Rows are points. Each copy is the shape, with its points in the same order, turned, moved and blurred by noise. Say if it was mirrored as well.

Shape (8 x 3)
[-33 27 -27]
[8 5 29]
[7 -9 58]
[19 19 -6]
[-23 -56 -22]
[48 -47 62]
[31 22 -23]
[42 -12 43]
Copy 1 (8 x 3)
[-22 0 -41]
[-13 -8 30]
[-18 -28 53]
[0 22 9]
[45 -45 -21]
[27 -28 89]
[11 37 6]
[5 -2 66]
Copy 1 is: only turned
Copy 2 (8 x 3)
[2 41 24]
[-28 -18 -1]
[-44 -31 -27]
[-6 -13 25]
[28 23 -47]
[-25 -70 -51]
[14 -20 41]
[-26 -60 -16]
Copy 2 is: only turned
Copy 3 (8 x 3)
[6 39 6]
[-28 -29 8]
[-50 -43 -6]
[7 -20 18]
[23 -8 -62]
[-31 -95 -19]
[24 -20 32]
[-23 -72 10]
Copy 3 is: only turned

Shape (7 x 4)
[-41 -78 21 -9]
[-51 49 42 19]
[-17 13 -25 -19]
[-16 25 30 31]
[53 -61 -21 -91]
[40 -19 -35 -16]
[31 -24 -4 -29]
Copy 1 (7 x 4)
[-75 59 -18 14]
[38 35 36 60]
[32 17 -41 20]
[23 9 22 27]
[-21 52 -95 -78]
[6 1 -62 -28]
[1 19 -39 -41]
Copy 1 is: only turned
Copy 2 (7 x 4)
[75 -12 34 31]
[-45 25 82 12]
[-20 -20 1 2]
[-25 36 46 25]
[65 -10 -73 -50]
[3 3 -55 14]
[21 9 -31 -7]
Copy 2 is: only turned
Copy 3 (7 x 4)
[-51 42 -19 -33]
[71 37 12 5]
[30 -23 -3 -40]
[46 17 -3 19]
[-74 -83 34 -49]
[-11 -67 -22 -13]
[-21 -40 10 -14]
Copy 3 is: only turned

Shape (8 x 4)
[12 -24 48 -81]
[-95 -12 -11 34]
[37 8 -22 -46]
[12 3 -29 22]
[-41 26 -4 -27]
[-17 37 -34 55]
[58 25 25 -29]
[1 -18 28 -60]
Copy 1 (8 x 4)
[-5 31 41 -93]
[-94 -35 42 33]
[6 34 -19 -28]
[-3 -16 -20 3]
[-34 23 38 3]
[-4 -31 1 55]
[57 24 7 -32]
[-19 27 32 -72]
Copy 1 is: only turned
Copy 2 (8 x 4)
[12 -12 -86 13]
[-27 -30 58 93]
[-21 -28 -23 -39]
[-3 -40 35 -12]
[-32 5 1 30]
[-17 -15 81 4]
[25 3 -30 -48]
[-4 -22 -58 19]
Copy 2 is: mirrored

Shape (11 x 6)
[-15 42 -24 -19 2 -37]
[-14 -26 -48 -34 16 -58]
[15 -21 -37 2 63 -37]
[50 -54 56 25 -21 14]
[19 -32 -4 19 7 -9]
[14 -58 67 42 -20 13]
[-28 20 19 -37 -51 37]
[2 -41 9 4 25 -54]
[-2 -61 42 54 -8 53]
[-20 18 14 -60 -2 63]
[26 -26 -27 9 -45 -48]
Copy 1 (11 x 6)
[-1 36 -11 46 12 -8]
[-54 55 -23 20 26 25]
[-32 48 32 -15 35 26]
[-13 -31 23 -56 -70 31]
[-12 26 17 -35 -13 14]
[5 -6 -5 -51 -76 58]
[26 -35 -63 4 -16 4]
[-40 44 11 -4 -20 59]
[39 2 -16 -94 -58 48]
[37 -54 -56 -12 35 24]
[-49 43 -19 -1 -45 -21]
Copy 1 is: mirrored
Copy 2 (11 x 6)
[-21 1 -25 -32 -56 -23]
[12 49 -17 -61 -2 -19]
[-30 69 -1 -22 -6 6]
[-3 -34 88 17 22 38]
[-4 7 26 4 5 22]
[1 -23 95 35 14 15]
[-6 -90 11 -10 4 -39]
[2 43 49 -35 -10 4]
[-4 -15 78 65 40 -13]
[-51 -76 -8 -20 28 -37]
[50 7 3 -10 -24 18]
Copy 2 is: only turned

Shape (14 x 8)
[48 -14 23 -39 38 -4 -11 -21]
[22 15 -30 35 18 -8 -33 -41]
[39 25 2 -7 -28 -22 3 7]
[26 31 -2 -35 6 -16 -2 59]
[-17 -12 -3 0 19 29 49 8]
[35 14 -2 -21 11 -3 -10 11]
[-14 0 -20 49 37 -36 38 61]
[36 -9 -53 -50 33 -2 29 -34]
[-44 -14 -46 16 -62 -27 -4 -32]
[-18 40 26 -15 -8 -15 14 -28]
[24 54 14 -40 -34 -10 -9 -85]
[24 -45 23 33 -44 28 62 21]
[-2 27 -6 21 0 4 -13 -13]
[8 19 -94 0 16 -12 -46 -51]
Copy 1 (14 x 8)
[16 18 -65 -35 -18 -32 -11 -5]
[-60 46 -35 3 -10 8 -25 -29]
[-6 31 -16 -53 5 32 -34 1]
[35 20 -23 -17 0 47 -19 38]
[19 -18 4 2 -4 17 24 -46]
[1 21 -42 -19 -1 14 -11 6]
[30 51 49 39 -2 31 -18 -19]
[-13 8 -43 -24 -84 14 13 -20]
[-81 -32 45 -22 -21 29 -35 -29]
[-43 13 -3 -44 25 9 26 -8]
[-74 9 -57 -95 9 18 16 0]
[42 -20 23 -54 29 20 -41 -79]
[-47 21 -28 -6 21 26 -9 -21]
[-89 18 -48 23 -61 22 -32 -15]
Copy 1 is: only turned
Copy 2 (14 x 8)
[37 44 16 -60 25 -13 -13 -44]
[54 47 -3 20 -14 -34 -30 4]
[-7 18 -8 -3 -16 -3 -48 -59]
[23 -13 -3 -1 18 40 -38 -75]
[-30 29 12 29 50 -7 22 -39]
[27 22 2 -12 5 6 -22 -51]
[20 -36 44 70 33 -23 -14 -69]
[33 34 -44 -20 22 -29 33 -71]
[-27 -19 -32 29 -36 -39 10 10]
[-22 18 -22 -8 41 -19 -49 -15]
[-21 62 -70 -44 7 -30 -53 0]
[-69 46 52 22 -10 -10 14 -62]
[9 30 -7 27 7 -8 -35 -11]
[72 22 -67 26 -22 -33 15 6]
Copy 2 is: mirrored
Copy 3 (14 x 8)
[-21 -14 -59 31 56 8 8 -9]
[-46 -2 -49 6 -25 22 -33 30]
[7 -3 -41 -25 2 -15 -30 -36]
[19 -3 -14 -49 55 -19 -11 -7]
[24 -36 9 -5 0 55 5 -10]
[-5 -13 -35 -9 29 -3 -11 -7]
[58 16 5 -32 7 49 -40 49]
[7 -44 -63 11 5 2 52 23]
[-6 27 11 0 -91 -1 5 -12]
[-18 20 -36 -29 -7 40 -3 -52]
[-54 -6 -80 -14 -24 3 12 -72]
[60 -37 20 39 -12 27 -47 -48]
[-29 -7 -16 -24 -10 19 -27 -1]
[-54 -14 -46 -13 -58 -17 16 61]
Copy 3 is: only turned
Copy 4 (14 x 8)
[20 -10 -15 -60 11 15 12 20]
[41 -27 15 -2 38 -40 23 -20]
[38 19 -3 -38 -5 -10 -22 -45]
[30 56 -20 -53 0 -27 -49 7]
[-18 20 -10 20 -38 -10 -3 14]
[37 17 -11 -38 8 -10 -7 1]
[-49 40 23 -14 -13 -83 -27 -4]
[25 -45 -42 -36 -40 -27 1 23]
[25 -43 9 52 2 -18 -63 -51]
[3 16 -45 6 24 9 -8 -38]
[64 -23 -66 -9 26 35 14 -63]
[-16 28 52 6 -74 24 -8 -34]
[30 13 1 14 19 -19 5 -24]
[77 -63 -15 11 26 -71 -6 1]
Copy 4 is: only turned

Shape (12 x 9)
[19 5 49 -8 10 11 -13 -5 6]
[14 -15 38 24 -6 1 14 -5 -6]
[-27 -9 -15 12 6 12 2 -15 -9]
[-12 -10 -35 26 28 -15 15 8 -14]
[5 -9 -60 -1 3 1 8 10 -14]
[11 33 -4 46 -33 -10 -20 -29 -21]
[-1 15 -30 24 39 3 10 8 -2]
[8 -4 -38 38 -39 -42 -40 13 -14]
[28 3 50 3 3 -22 4 -53 27]
[-5 24 44 1 -20 -33 -5 -16 9]
[24 19 63 -6 -19 -9 27 -20 8]
[2 8 -20 39 -40 -13 -16 6 27]
Copy 1 (12 x 9)
[24 -23 38 -13 -8 13 -12 -3 3]
[39 -10 15 -9 -6 3 25 11 8]
[-3 3 -9 8 31 -15 -6 25 5]
[-14 35 -3 20 18 -1 20 26 38]
[-6 49 -22 21 12 -6 -18 17 41]
[47 -12 -4 9 51 -21 1 -12 61]
[-20 38 16 4 32 13 5 6 35]
[18 1 -17 14 5 -45 1 8 95]
[22 -58 3 12 -7 29 16 -28 3]
[24 -32 21 11 -2 -31 14 -36 18]
[53 -19 19 -6 -8 13 10 -41 -11]
[9 -3 -25 -20 5 -25 1 -14 62]
Copy 1 is: mirrored
Copy 2 (12 x 9)
[22 29 17 4 -13 -2 13 27 18]
[-1 19 5 10 -19 -1 6 45 -23]
[-35 -20 -3 10 8 7 23 13 -6]
[-46 -4 -34 -20 5 13 30 11 -20]
[-33 -29 -42 -26 10 15 -4 -2 -6]
[-58 25 -6 16 0 -32 -30 25 4]
[-33 1 -38 -19 -5 -12 38 -4 -6]
[-78 12 -5 -41 -1 12 -43 23 0]
[4 51 2 45 -41 19 4 22 18]
[-14 55 28 19 -5 12 -13 9 -8]
[31 48 10 37 -19 -2 -15 20 -18]
[-59 2 10 -19 -33 -6 -27 -1 -16]
Copy 2 is: mirrored
Copy 3 (12 x 9)
[51 4 -5 1 -17 10 10 -4 23]
[32 21 -17 -24 -14 -16 -16 4 15]
[-10 17 -20 28 -16 -14 -18 -11 -19]
[-34 39 -22 28 1 -19 -29 2 16]
[-40 23 5 28 25 -6 -16 13 -14]
[-8 20 -53 -28 12 18 8 -28 -19]
[-21 15 -32 40 19 -15 -18 -1 24]
[-45 40 -11 -25 15 51 -30 -16 -12]
[33 4 2 -31 -23 -19 29 -43 32]
[7 0 -23 -27 -42 18 16 -14 20]
[37 -10 -15 -41 -29 -12 31 8 25]
[-21 -12 -15 -27 8 26 -35 -21 -3]
Copy 3 is: only turned
Copy 4 (12 x 9)
[-6 17 29 -2 4 -3 -26 -31 -31]
[-18 -5 4 -27 -21 11 -16 -32 -7]
[-2 -1 7 -13 -14 -14 -10 29 14]
[-11 -1 -23 18 -21 19 -2 29 41]
[8 11 -29 1 -3 0 21 22 40]
[25 -15 33 -31 -20 51 23 6 3]
[-28 4 -4 16 5 28 4 23 30]
[47 -17 -31 -5 -30 42 23 19 -16]
[-17 21 41 -9 -55 3 4 -44 -29]
[14 -23 43 9 -29 7 5 -33 -33]
[-12 -10 48 -16 -18 -5 5 -70 -21]
[2 -16 -11 -16 -24 19 40 16 -31]
Copy 4 is: mirrored

Shape (16 x 11)
[6 -3 4 41 -21 9 65 44 15 -50 80]
[14 -23 -27 -49 -18 -29 28 51 2 4 8]
[15 -41 -26 13 -13 -23 -33 3 -34 3 -8]
[-11 -25 18 16 19 62 -5 -63 -4 9 -23]
[-45 29 -14 22 57 53 -14 -55 -13 0 -39]
[57 -5 -64 -22 -32 -9 -10 -28 -30 42 -34]
[19 -8 -21 29 -19 -74 60 15 26 5 51]
[-4 17 33 44 -27 -14 39 23 36 -39 -12]
[-12 -22 -6 20 -15 20 -6 -31 -39 37 -34]
[14 -8 16 8 24 43 -32 -37 24 39 -16]
[-15 -15 -22 24 -24 -52 26 9 38 -20 48]
[-37 43 29 10 -41 -9 -8 -46 25 -45 58]
[25 24 -12 30 35 38 -54 -22 -32 41 -34]
[-14 -1 12 8 22 8 -43 -25 -23 40 -18]
[27 5 17 -12 34 -2 -16 -49 -67 52 -34]
[-21 4 -19 5 -28 27 -1 3 -18 65 -8]
Copy 1 (16 x 11)
[20 -55 -29 20 -18 34 -55 -9 -24 59 90]
[-32 -3 -10 -25 -43 -42 15 6 -4 57 42]
[-64 12 -30 -28 26 -5 4 0 -10 17 -18]
[33 27 14 -79 45 48 -10 -19 15 -15 -8]
[15 31 -4 -86 -7 66 -30 -1 -17 -52 -7]
[-82 50 -32 -38 -3 -7 9 -41 37 27 -12]
[-32 9 -45 37 -17 16 -25 33 15 54 80]
[23 3 21 42 -17 6 -51 -3 -30 17 32]
[-42 37 16 -61 36 32 -32 -5 10 17 -11]
[20 11 12 -46 11 57 24 -4 30 3 -29]
[-22 -3 -10 28 2 17 -1 21 -13 23 88]
[9 -42 18 18 9 40 -34 -17 18 -54 83]
[-29 21 -20 -55 -4 71 -9 -3 20 -10 -74]
[-25 4 1 -54 14 35 -1 22 20 -27 -33]
[-30 30 -25 -75 17 6 -30 22 64 -16 -55]
[-54 14 33 -53 -8 49 -19 2 18 37 -4]
Copy 1 is: only turned
Copy 2 (16 x 11)
[-90 -50 30 17 -23 41 42 49 19 -5 39]
[-45 -38 -23 -14 28 5 3 -6 -35 26 65]
[-1 -4 -28 37 -18 34 -30 -28 -7 30 18]
[29 -10 21 27 -6 -23 -16 -24 22 -37 -49]
[45 54 -1 7 -1 -5 4 19 20 -44 -51]
[37 -7 -40 20 20 -23 -69 -31 18 26 64]
[-44 -49 32 -18 0 67 -39 49 6 41 57]
[-20 -19 80 9 -32 24 32 9 -6 12 37]
[20 13 -6 4 -25 5 -29 -50 34 0 -7]
[23 -12 15 22 -27 -42 -41 -3 -2 -22 -35]
[-38 -43 26 5 -2 48 2 44 3 61 20]
[-62 22 68 50 21 -2 9 32 23 39 -19]
[43 43 -21 27 -47 -28 -44 -5 -7 -31 -6]
[-1 27 -1 6 -22 -12 -39 -24 -20 1 -29]
[21 36 -6 14 6 -2 -85 -49 -13 -39 2]
[-7 15 -15 -28 -30 -29 -23 -28 28 25 -1]
Copy 2 is: only turned
Copy 3 (16 x 11)
[19 -26 -40 22 -40 48 2 67 57 -55 35]
[15 60 -29 -34 -31 -2 -19 56 25 14 -7]
[14 47 26 15 1 15 27 -5 24 35 -10]
[-25 -54 58 -23 23 21 -6 -4 -17 9 -13]
[-31 -34 33 -18 95 31 2 -3 -32 -11 -8]
[-34 78 49 -2 8 -27 4 14 28 11 -34]
[-30 10 -62 22 -28 13 10 56 86 6 1]
[-18 -29 -51 16 -29 -2 45 47 -10 -32 11]
[-13 -4 57 -13 33 -21 26 11 5 24 5]
[-2 -38 29 -7 24 -18 -15 -20 -8 4 -48]
[-11 3 -54 44 -22 29 -1 49 44 15 10]
[-41 -23 -40 44 -21 16 -30 -22 -4 -36 68]
[5 7 51 -7 71 -15 15 -37 7 -24 -43]
[5 -5 23 -16 49 -22 4 -30 -2 21 -6]
[-32 18 39 -56 48 -25 21 -49 36 7 -9]
[-1 16 37 -3 42 -51 -10 40 13 14 13]
Copy 3 is: only turned
Copy 4 (16 x 11)
[-29 -11 -11 -46 48 21 64 -6 -79 39 -23]
[-16 44 -55 21 12 -31 21 8 -14 28 -4]
[5 -19 -23 -2 -23 -17 -43 16 -3 -3 -30]
[37 -33 49 19 -49 -1 -2 -66 -7 -18 23]
[16 -44 62 18 -2 -22 10 -45 52 -38 25]
[14 -41 -53 79 -11 -19 -41 4 11 32 -8]
[-22 -1 -17 -24 60 -8 -6 18 -48 79 21]
[48 14 16 -30 62 26 28 -1 -25 12 -5]
[33 -24 1 13 -38 15 -36 -40 28 12 0]
[19 -20 49 46 -52 8 -7 2 1 -6 31]
[4 -1 -15 -53 29 -15 11 21 -23 61 15]
[23 -39 -17 -59 25 4 22 -7 -46 -24 57]
[4 -58 38 61 -32 12 -28 9 31 -39 -16]
[3 -18 18 15 -28 12 -29 -3 20 -31 29]
[-15 -21 17 71 -8 3 -67 -28 23 -33 24]
[-3 -28 -16 18 -31 37 -11 -22 37 21 20]
Copy 4 is: mirrored

Shape (16 x 11)
[9 12 -52 -58 -38 7 -40 -47 23 -56 -27]
[4 -2 6 -17 23 21 -4 -20 -77 66 -26]
[4 -8 23 -42 15 64 43 -24 -23 32 -23]
[-31 30 -37 -41 -63 -25 -35 73 12 -60 44]
[-2 19 68 1 -12 -22 48 -9 -68 28 2]
[-6 -65 36 -1 15 -40 61 -15 -68 42 25]
[30 -45 40 -48 59 68 6 -29 -18 41 -43]
[16 -15 28 29 -10 29 37 2 -33 40 34]
[-73 31 -35 7 5 -14 -19 20 1 -46 -8]
[-42 34 -49 -2 -69 -34 -25 13 62 2 -4]
[-33 -9 -91 -41 -42 33 -3 11 -12 -20 1]
[7 45 -93 -30 -34 17 16 13 5 -55 -22]
[8 -19 -27 -41 -21 20 6 25 20 -17 -95]
[26 13 -65 -86 -26 23 -23 19 0 12 -48]
[42 -18 15 33 51 -10 18 1 -48 30 17]
[-54 60 -40 -29 6 -64 24 25 51 -19 35]
Copy 1 (16 x 11)
[62 -27 -9 -54 -31 -38 15 68 0 -3 21]
[8 48 -8 -2 -41 20 -44 -58 13 20 13]
[-27 61 1 -31 -60 37 -25 0 9 -27 23]
[-35 -72 47 -32 50 -41 35 50 53 15 -13]
[-10 49 31 23 -28 29 -19 -41 25 -9 -77]
[-29 39 -49 63 -7 32 -50 -33 7 -23 -49]
[8 82 -28 -40 -55 31 -50 -25 9 -61 47]
[-56 57 -1 -2 -5 0 -34 -26 -24 -6 -32]
[15 6 61 18 30 -12 8 62 39 25 23]
[8 -66 72 -18 35 -6 -23 60 -24 18 1]
[-29 -36 -5 -13 -17 -2 26 49 -10 46 44]
[-13 -41 37 -10 -54 -51 46 64 3 13 31]
[25 -20 34 -13 -32 23 41 19 -12 -52 58]
[13 -58 10 -52 -53 -12 14 -2 11 -6 58]
[-19 61 -9 43 -3 -44 -42 -48 12 -24 -8]
[-11 -54 76 35 17 -19 -47 79 60 4 -17]
Copy 1 is: only turned
Copy 2 (16 x 11)
[21 -8 -81 -1 -8 13 33 -48 16 -51 32]
[-34 -63 7 3 7 -55 -17 36 -22 24 21]
[-18 -51 -28 -40 18 -11 -56 8 2 51 0]
[65 17 -20 86 -21 65 47 -28 -26 -19 -29]
[-1 -43 46 -8 48 -39 -21 -15 -66 30 -37]
[-64 8 37 11 53 -32 -17 -12 -59 83 0]
[-50 -55 -9 -48 -26 -18 -79 -10 -1 45 41]
[-16 1 22 -31 -7 -14 -5 20 -47 70 -36]
[52 -38 5 34 21 36 73 -26 15 15 25]
[45 23 7 21 -9 13 70 -32 52 -30 -37]
[2 -6 -75 40 7 28 49 16 28 14 -7]
[11 -30 -68 1 19 67 67 1 9 -34 -16]
[-49 -62 -32 5 -17 37 10 -58 41 -19 -15]
[-23 -38 -52 30 -19 19 -7 13 35 -60 -4]
[-43 -17 51 -32 4 2 11 20 -65 45 25]
[61 29 41 31 60 66 30 -18 31 -15 1]
Copy 2 is: only turned

Shape (18 x 12)
[-15 -16 19 3 -38 40 -36 52 -9 -5 44 25]
[-7 54 25 49 -19 46 -22 49 -17 14 -24 6]
[-35 0 -44 1 7 -15 55 54 -28 25 -46 -2]
[7 -1 26 -36 -52 -18 29 57 46 -8 -32 46]
[10 -24 -3 -36 28 -7 38 53 -37 -5 37 -7]
[-32 55 -24 -36 12 -37 -6 -6 9 5 -4 -4]
[-18 -16 -51 51 1 -17 49 -4 3 -7 -31 -4]
[2 15 -50 53 -12 -48 -7 43 -30 -6 22 54]
[-8 49 -60 52 30 11 -11 11 23 -49 -15 63]
[-9 -16 13 -28 -2 17 2 92 -3 -11 -3 -17]
[-13 38 -34 18 -45 -10 -26 37 39 5 20 -13]
[-58 -22 12 15 31 30 -10 8 29 16 -19 -12]
[-53 58 -27 35 -30 -44 -6 7 -30 -20 15 -17]
[-4 66 9 47 27 -48 -6 9 47 5 -32 36]
[-16 25 -19 -11 -19 -37 52 41 20 -57 40 75]
[13 53 28 15 -1 -13 -16 24 -40 -43 -39 57]
[-35 2 -19 12 -54 31 39 15 21 2 30 -9]
[-7 1 -37 -8 23 45 24 47 21 -6 -21 42]
Copy 1 (18 x 12)
[29 -1 -51 -1 5 16 -33 -38 -35 -28 -26 25]
[43 33 -3 -1 -14 13 -6 17 -32 23 -66 63]
[-20 -29 -11 53 25 -44 24 57 -17 11 -17 58]
[50 31 -43 26 42 -32 -1 21 50 -37 8 16]
[-60 -17 -51 6 36 -37 30 -5 -26 -33 -33 14]
[3 13 43 -15 48 -44 48 -7 -26 -5 9 42]
[-11 -52 7 -14 -1 -12 29 71 -14 15 8 18]
[14 14 -23 -7 11 21 40 58 -81 -30 22 28]
[39 -9 38 -27 -6 47 71 45 -21 -42 -19 50]
[-3 -2 -59 24 41 -12 4 -20 12 8 -32 37]
[59 4 0 -19 72 16 5 14 -36 12 -1 29]
[29 -57 15 13 -15 -25 20 -36 -7 32 -34 16]
[13 10 8 -51 31 -32 23 30 -67 16 21 76]
[70 42 27 -9 8 -17 92 37 -18 3 -14 10]
[27 -4 -35 -29 42 -31 45 41 -15 -93 16 42]
[4 76 -9 -8 -35 2 37 26 -5 -42 -7 61]
[34 -42 -10 -30 40 -30 -38 22 -19 -9 -17 28]
[14 -33 1 34 16 14 19 19 21 -48 -44 26]
Copy 1 is: mirrored
Copy 2 (18 x 12)
[5 -35 -3 -24 -35 10 -16 -17 -38 -60 30 15]
[24 -28 59 20 -43 6 6 21 15 -56 -14 14]
[-65 53 50 16 -28 1 11 -37 7 -4 -34 6]
[-27 0 23 10 16 0 16 -46 8 -47 40 -73]
[-34 13 -14 -51 -43 -28 31 -48 -12 14 -2 7]
[-15 15 31 -49 47 0 -1 -28 24 -30 -57 3]
[-44 70 18 13 7 33 14 30 -2 7 -16 9]
[-31 11 54 -30 4 48 59 2 -62 -27 -12 20]
[-16 11 9 22 48 28 73 32 -10 -69 -37 44]
[-39 -23 -1 -7 -50 -38 -1 -32 -11 -34 -8 -24]
[-28 0 47 -41 20 -4 -17 31 -20 -68 -9 -7]
[20 38 -23 20 -14 -4 -39 -5 -7 -38 -45 2]
[-34 4 51 -62 0 64 -1 20 11 -35 -55 13]
[33 30 49 -1 43 17 55 17 3 -50 -56 -37]
[-50 26 -7 -50 21 42 78 -35 -1 -70 20 -19]
[14 -52 34 11 6 46 65 -19 20 -23 -25 -3]
[-32 39 11 -32 -16 18 -31 13 14 -55 34 11]
[-28 26 -2 34 2 -27 33 -24 -3 -50 2 26]
Copy 2 is: mirrored
Copy 3 (18 x 12)
[40 26 -72 21 5 -57 -2 26 54 -15 -7 -31]
[-4 69 -21 28 -2 -80 57 -12 20 -11 -11 -9]
[30 -7 35 50 3 -24 11 -34 4 -4 -84 25]
[13 -18 9 15 2 -62 20 61 35 55 -54 -44]
[30 4 -1 77 20 -14 -43 31 24 -2 -16 3]
[22 11 -2 29 -9 31 23 -9 -33 43 -24 -35]
[2 -35 46 -9 14 -33 7 -41 -5 -6 -35 26]
[20 -40 3 51 46 -37 34 -52 43 -2 13 -33]
[12 12 9 -16 28 -9 61 -49 57 49 30 13]
[31 47 -10 51 9 -32 -12 35 50 -11 -55 -9]
[45 25 4 -13 -7 -31 30 -16 11 -11 -27 -68]
[10 16 -24 -21 19 -18 25 21 -21 -12 -31 39]
[-9 19 -9 26 31 1 15 -72 -24 1 -22 -60]
[-16 11 33 9 25 -24 92 7 -18 33 4 -24]
[26 -33 -1 17 73 -43 -14 -10 39 84 -13 -40]
[-55 8 -38 62 7 -28 53 -11 35 53 -2 -18]
[37 15 -8 -20 4 -63 -35 -26 -6 2 -45 -17]
[44 17 7 10 8 -36 21 1 38 39 -24 40]
Copy 3 is: only turned
Copy 4 (18 x 12)
[-8 -79 -6 10 -31 -35 -22 23 -5 47 35 -8]
[17 -32 -44 20 13 21 35 29 -6 64 -7 -33]
[-41 -19 15 18 35 -21 56 14 -25 -10 -50 20]
[-81 -34 -2 47 -2 -3 2 34 48 37 -8 45]
[-22 -51 12 33 -7 -15 -26 -14 -48 -32 -3 44]
[-4 3 67 -8 -12 12 -3 -8 35 10 -34 5]
[12 9 -8 -11 45 -35 39 -20 26 -12 -11 41]
[18 -76 0 29 5 -39 53 -53 32 28 -12 20]
[40 -15 44 32 47 -10 68 -28 43 41 46 8]
[-68 -66 -7 12 -4 6 1 22 -33 10 14 13]
[-30 -23 2 -29 -24 -21 16 -19 30 66 10 -7]
[-9 -22 11 -38 67 9 -22 19 5 0 14 -16]
[33 -38 19 -41 -17 3 33 -36 26 37 -36 30]
[-7 -11 14 26 59 49 18 -42 73 40 -18 -9]
[-15 -55 52 52 2 -20 7 -31 30 68 1 95]
[32 -50 6 61 -9 60 46 16 34 27 -6 19]
[-6 -9 -8 -23 3 -53 -15 18 -1 53 3 45]
[-24 -13 27 44 38 -30 13 19 -11 24 31 7]
Copy 4 is: mirrored
